Each row of a before or after table is a point. The points were changed in one or more steps. Then noise was added and the rows were shuffled. The steps act on columns, c1 being the first. Write out the steps. A step turns or swaps two columns, mirrors them in a line or flattens them onto one, adds a multiple of one to another, or multiplies or shifts one. Angles are multiples of 10 degrees, from the lower column toward the higher: turns from -170 to 170, lines from 10 to 170 but not 90. Use the fewest steps. Two steps may share a column if one is a turn and the other turns, adds or multiplies; they go together, in the order done. Otherwise the lowest column goes first.
(in the rows, 128 means zero)

Before, 12 rows:
[[186  58]
 [139  84]
 [114  88]
 [120 107]
 [142 116]
 [132 111]
 [118 161]
 [181 136]
 [171  80]
 [ 88 240]
 [123 148]
 [ 73 131]]
After:
[[118 107]
 [137  85]
 [110  90]
 [ 72 242]
 [121 148]
 [196 141]
 [114 157]
 [145 117]
 [183  78]
 [204  53]
 [134 116]
 [ 60 129]]
Steps: multiply c1 by 1.3

Before:
[[141 249 120]
 [117 174 148]
 [121 109 110]
 [130  89 107]
 [173 128 130]
 [ 79 157 116]
 [115 103 141]
 [133 102 129]
 [ 74 212 141]
 [134  98 108]]
After:
[[ 87  45 115]
 [129 156 128]
 [118 170 122]
 [ 85 101 106]
 [173 131 146]
 [136   8 129]
 [124  78 130]
 [132 154 127]
 [114 148 126]
 [123 147 129]]
Steps: flatten c1 and c3 onto the line at 20 degrees; multiply c2 by -1

Before:
[[ 48 107  70 124 168 168]
 [176 144 212 153 172 134]
 [ 97 114 162 131 160  71]
 [108 157  88 157 138  70]
 [110 113  70 120 140  95]
 [178 159 242 126 130  77]
 [ 84 114 107 123 133 136]
 [157  92 137  59 162 119]
 [ 79 115 143 156 127 107]
 [189 138  71 109 162 137]
 [ 95 106 157 133 121 195]
 [196 130  77 146 140 100]
 [150 170  94  29 141  67]]
After (13 x 6):
[[158  94 134 101  92 138]
 [177 159 158 128 125 247]
 [175 146 104 139  85 210]
 [109 114 167 123 115  76]
 [107 156 193 141 118 102]
 [ 86 115 127 125 124 106]
 [ 48 108 100 129  87  64]
 [151 169 194  90 116 106]
 [ 96 111 179 132  96 171]
 [196 132 164 133 116  82]
 [ 78 116 148 139 131 147]
 [188 138 126 119  91  70]
 [ 97 106  58 128 134 144]]
Steps: turn c3 and c6 by 100 degrees; multiply c4 by 0.4; multiply c5 by -1

Before:
[[137 144 100 147  97 189 145 164]
 [142  78 182  61 165 122 101  73]
 [172 138 136  72 156  96 128 108]
 [139 108 174 154  95 188 133 110]
 [189 164 144  84 121  84 132 170]
 [186  87  80 100 107 105 164 132]
 [123  98 178 102 133 119 128  89]
 [214 160 133  74 145  97  83 151]
 [107 170 174  90  84 178 137 113]
 [179 166  91 159 129  95  91 163]
 [165  94  90 146  77 115  82 146]
 [114 136  86 107 102 141 125 127]
 [155  99 140 129  69 168  93 146]
 [112  91 166 100 129 176 150 178]]
After (14 x 8):
[[183 138 189  73 156  97 128 151]
 [200 164 188  82 122 152 132 184]
 [123  91 193  99 128 191 148 102]
 [175  94  73 147  77 140  81 146]
 [133  99 203 103 133  86 128 122]
 [149 108 145 153  95 133 135  66]
 [123 137 108 107 103 132 125 115]
 [117 172 214  90  85 130 136  76]
 [147 145  81 147  95 182 143  85]
 [164  99 138 130  69 158  95  95]
 [190 167  60 160 129 152  92 172]
 [153  79 250  60 164  74 101 113]
 [224 160 187  75 146 139  82 166]
 [197  88 108 100 108 124 164 151]]
Steps: shift c1 by 10; add -1 times c4 to c3; turn c6 and c8 by -70 degrees
